Each point is reached from the start by the listed moves, each made 0, 1 or 2 times, or once backwards (-1), plus a little noise. Is the number of moves made odd or even? Then give how often each move was made.
(in the rows, 128 means zero)

Moves:
(1): [153 138 120 117 101]
(2): [131 148 136 131 146]
Start: [132 145 127 136 129]
Points:
[178 146 102 110  57] => odd (2, -1)
[154 137 110 122  84] => even (1, -1)
[185 185 118 117  93] => odd (2, 1)

Moves:
(1): [135 102 136 133 164 131]
(2): [133 144 139 126 131 141]
(3): [118 116 148 132 112 129]
(4): [118 129 119 148 142 122]
Start: [117 121 118 115 117 132]
Points:
[116  67  85 163 229 111] => even (2, -1, -1, 2)
[100 184 114 146 116 142] => odd (-1, 2, 0, 2)
[133  89 175 125 178 164] => odd (2, 2, 1, 0)
[ 90  88 160 166 152 135] => even (1, 1, 2, 2)

Moves:
(1): [148 110 114 120 132 137 133 125]
(2): [142 148 126 124 123 130 130 117]
(3): [132 133 137 133 138 138 145 132]
(4): [149 127 132 150 137 115 116 138]
(5): [123 140 116 120 151 128 128 142]
(6): [119 122 124 141 137 152 109 123]
Start: [132 108 136 142 129 141 123 131]
Points:
[163  89 136 194 184 202 108 139] => even (1, 0, 2, 1, 0, 2)
[176 125  69 109 172 176 104 122] => even (2, 2, -1, 0, 2, 1)
[113 164 136 101 123 123 147 129] => odd (-1, 1, 0, -1, 1, -1)
[166  89 155 227 153 171  80 129] => even (0, 0, 1, 2, -1, 2)
[119  86 117 145 152 222 124 114] => odd (1, 0, 1, -1, 0, 2)
[169 168 136 191 164 134  82 140] => odd (-1, 2, 0, 2, 1, 1)

Moves:
(1): [132 109 120 139 145 129 107 130 122 128 151 158]
(2): [146 145 128 134 144 123 131 137 104 116 112 139]
(3): [138 128 172 118 116 108 125 146 147 131 133 153]
(4): [131 123 123 135 132 132 125 108 146 123 116 137]
(5): [112 108 140 115 149 112 102 142 118 144 126  89]
(6): [131 141 144 131 134 139 139 131 108 144 139 118]
(7): [170 115 120 136 138 136 147 146 140  94 109 104]
(8): [112 156 131 132 159 118  97 169 156 120 116 128]
(9): [114 147 112  93 146 133 128 112 151 131 119 124]
Start: [116 150 143 139 128 133 124 115 130 129 127 122]
Points:
[202 113 161 218 185 172 121 167 174  85 123  98] => even (1, -1, 0, 2, 0, 2, 2, 1, -1)
[196 118 236 147   7 120 214 142 151 104 146 143] => odd (-1, -1, 2, -1, -1, 0, 1, -1, -1)
[132 139  81 180 182 157 103  68 114 104 104 156] => odd (1, 1, -1, 2, 0, 0, 0, 0, 0)

Moves:
(1): [153 128 134 157 136 136 133 122 115 119 126]
(2): [147 136 114 124 154 127 115 119 152 131 122]
(3): [113 134 143 115 125 126 130 126 101 119 115]
(4): [129 142 114 128 120 121 117 147 142 116 141]
(5): [130 135 133 134 132 136 117 133 155 137 123]
(6): [136 121 132 118 129 147 125 116 135 127 130]
(7): [120 141 109 135 137 142 135 113 159 142 126]
(8): [129 137 128 134 131 117 118 136 120 128 148]
(9): [131 153 140 125 113 107 139 128 148 143 142]
(10): [124 120 128 131 131 138 109 107 139 118 109]
(11): [127 121 146 136 143 120 147 127 134 116 136]
Start: [129 136 135 125 123 152 114 121 145 132 122]
Points:
[200 194 141 138 142  83  99 124 208  90 158] => odd (1, 2, 0, 2, -1, 0, -1, 0, 2, 1, 1)
[ 64 166 173 112  93  82 106 140 148  67 179] => odd (-1, -1, 1, 2, -1, 0, 0, 2, 1, 2, 2)
[192 199 173 160 102 123 104 181 123 100 185] => odd (2, 0, 1, 2, 1, 1, -1, 1, 1, -1, 0)
[ 91 203 166 110  83  81  96 109 124 106 123] => even (0, 0, 2, 1, -1, -1, 0, 1, 2, 2, 0)
[ 95 108 203 143 148 130 168 144  45 102 162] => odd (0, -1, 1, -1, 0, 0, 0, 2, -1, -1, 2)
[160 195 107 129 151 209  79  36 221 161 109] => odd (1, 1, 1, 0, 0, 2, 2, 1, 1, 1, -1)
[134 138 186 133 123 177 127 144 177 141 168] => even (0, -1, 0, 0, 2, 2, 0, 1, 0, -1, 1)

Moves:
(1): [132 120 145 148  96 125 114 151 114 127 116 134 127 134 140 121 134]
(2): [141 142 143 126 125 135 147 112 131 147 142 112 138 107 108 119 133]
(3): [144 137 131 131 131 121 144 139 133 127 125 146 129 135 152 122 126]
(4): [125 136 129 115 126 102 110 135 122 121 145 145 151 117 136 132 122]
(5): [145 134 122 107 141 133 141 158 109 120 113 129 114 115 123 118 156]
(6): [109 131 131 143 144 147 126 135 132 132 127 123 135 139 117 118 109]
(7): [130 128 124 104  91 108 130 125 124 149 131 121 124 139 122 113 120]
(8): [136 113 133 134 101 122 131 113 131 143 148 103 125 122 114 137 107]
(9): [136 128 133 118 130 134 128 127 147 108 119 132 131 132 123 124 125]
(10): [119 159 118 149 112 130 137 142 125 120 111 122  90 152 130 134 120]
(11): [113 143 134 122 143 129 117 121 147 136 135  81 124 154 119 154 127]
(12): [114 122 123 141 124  87 119 106 126 123 141 147 124 130 113 124 121]
(13): [138 129 117 139 131 118 110 112 117 137 113 144 146 134 140 135 116]
(14): [114  94 124 136 150 131 129 126 149 141 116 145 153 109 134 132 125]
Start: [147 126 114 118 145 143 128 124 120 133 147 144 143 123 130 104 130]
Points:
[184 167  99 173 230 194 179 100 227 144  71 136 173 147 173 172  66] => even (-1, 1, 2, 0, 0, 0, -1, 1, 2, 2, 1, -1, 2, 2)
[110 197  83  90  66  48  81 152  62 194 181  18  67 238  67 123  58] => odd (0, -1, 0, 1, 2, 2, 2, 2, -1, 1, 2, 1, 1, -1)
[236  49 119  95  36  27 145  96  92 144 138 211 151  41  77  50 131] => odd (1, 1, 0, 0, 2, -1, 1, 2, 2, 0, -1, 2, 1, 1)
